Each row is a point. Each copy is the shape, with its points in the same order, turned, moved and blurred by noise. Say if it was mirrored as well.

Shape (9 x 3):
[[ 0.6  1.1  2.6]
 [-4.0  1.5  0.4]
 [-0.5  2.4  2.1]
 [ 5.6  1.4 -3.3]
 [ 3.5  0.3  1.3]
 [ 0.9  0.3  2.1]
 [-1.4 -2.4 -2.6]
 [-2.6 -4.4  3.4]
 [-4.0 -2.0  2.9]]
Copy 1 (9 x 3):
[[-1.1  2.9 -1.2]
 [-3.6  0.5  2.5]
 [-1.7  3.3  0.4]
 [ 6.3  1.8  0.5]
 [ 2.0  2.6 -2.2]
 [-0.6  2.1 -1.6]
 [-0.1 -3.3  0.7]
 [-4.3 -2.2 -3.9]
 [-5.1 -0.8 -1.2]]
Copy 1 is: mirrored
Copy 2 (9 x 3):
[[ 2.1  1.9  2.3]
 [-1.9  3.1  1.8]
 [ 1.7  3.7  2.0]
 [ 3.7 -0.2 -5.2]
 [ 4.8  0.5 -0.1]
 [ 2.4  1.1  1.9]
 [-2.8 -1.0 -0.9]
 [-1.6 -1.6  5.0]
 [-1.7  0.7  4.4]]
Copy 2 is: only turned

Shape (9 x 4):
[[ 3.3  2.3  2.8 -0.6]
 [ 3.4  0.7  4.4 -1.6]
 [ 2.4 -0.5 -1.2 -0.3]
 [ 0.6  1.0  1.6  1.8]
 [-0.3 -0.2 -1.4 -2.8]
 [ 3.0  3.6 -5.7 -1.1]
 [ 1.2  0.7 -1.0 -0.4]
 [-6.4 -3.9 -1.8 -2.4]
 [ 0.1  2.3 -1.3 -0.8]]
Copy 1 (9 x 4):
[[ 2.5  0.8  4.9 -0.5]
 [ 2.1 -0.6  6.4 -2.0]
 [ 1.9 -0.2  0.1 -1.7]
 [-0.6  0.9  2.4  0.5]
 [ 0.1  1.1  0.3 -4.2]
 [ 4.5  5.2 -1.9 -2.0]
 [ 1.2  1.7  0.6 -1.8]
 [-6.4 -0.6 -2.4 -5.7]
 [ 0.3  3.0  0.7 -2.2]]
Copy 1 is: only turned
Copy 2 (9 x 4):
[[ 3.8  2.1  5.3  1.0]
 [ 3.1  0.1  6.9  1.3]
 [ 3.5 -0.3  1.0  1.1]
 [ 0.9  2.4  2.7  2.3]
 [ 1.3 -0.7  1.0 -2.1]
 [ 6.5  2.5 -2.1 -2.3]
 [ 2.6  0.9  1.0  0.1]
 [-4.9 -2.8 -1.5 -2.3]
 [ 2.1  2.3  1.0 -1.3]]
Copy 2 is: only turned
Copy 3 (9 x 4):
[[ 3.2  3.4  0.9 -0.8]
 [ 3.4  2.4  2.3 -2.4]
 [ 3.2 -0.4 -1.6  0.7]
 [ 0.9  1.8  1.1  1.8]
 [ 0.4 -0.5 -2.9 -0.8]
 [ 4.1  2.6 -7.0  2.2]
 [ 2.2  0.8 -2.0  0.8]
 [-4.9 -5.1 -2.5  0.0]
 [ 0.8  1.9 -3.0  1.1]]
Copy 3 is: only turned

Shape (10 x 6):
[[ 2.8  0.5 -4.1 -4.7 -1.0 -3.4]
 [-4.8  0.2  1.7  2.5  1.6 -2.4]
 [ 0.6 -2.9  3.5  1.2  2.3  2.7]
 [-3.6  0.2 -3.6  0.4  0.2  4.0]
 [ 0.3  3.0 -4.0  2.8  1.0  0.3]
 [ 0.2  1.6 -3.5 -1.3  1.5 -4.3]
 [ 0.4 -2.7  2.5 -3.2  1.9  2.9]
 [ 2.7 -1.9 -0.2 -3.2 -2.7  3.0]
 [ 3.0 -3.1  3.0 -3.6 -0.4 -1.5]
 [-2.2  3.6  2.7  1.1  0.8  3.5]]
Copy 1 (10 x 6):
[[ 0.5  4.5 -6.1  0.4  0.3 -4.0]
 [-3.6 -2.1  1.4  4.8  1.7 -0.6]
 [-0.4 -4.1  2.1 -1.9  0.1 -1.4]
 [-4.4 -1.8 -3.5 -1.0  0.6  3.4]
 [-0.7  2.3 -1.6  1.6  0.2  4.0]
 [-0.1  3.3 -3.3  3.5  2.3 -1.7]
 [-1.4 -2.9 -0.6 -4.2  1.7 -3.4]
 [-1.2 -0.2 -2.8 -4.5 -2.7 -2.7]
 [ 0.6 -0.8 -0.6 -2.0 -1.0 -7.0]
 [-5.1  0.3  2.9 -1.5  1.2  1.4]]
Copy 1 is: only turned
Copy 2 (10 x 6):
[[ 0.2  0.9  0.9 -0.2  1.6 -7.8]
 [-0.7 -0.6 -3.9 -1.1 -5.4  0.9]
 [ 4.2 -1.1 -1.5  0.5 -0.2  3.9]
 [-4.3 -2.1 -1.1 -2.0  2.1  1.5]
 [-4.0  0.6 -0.6  3.0 -0.4 -0.3]
 [-0.9  2.1 -2.4  1.1 -0.5 -5.0]
 [ 3.9 -0.1  0.0 -2.7  2.0  1.9]
 [ 2.3 -1.7  3.3 -0.9  3.0 -0.5]
 [ 6.8 -0.6  1.4 -1.1  0.6 -2.1]
 [-1.1  1.9  1.7 -1.5 -2.4  4.2]]
Copy 2 is: mirrored
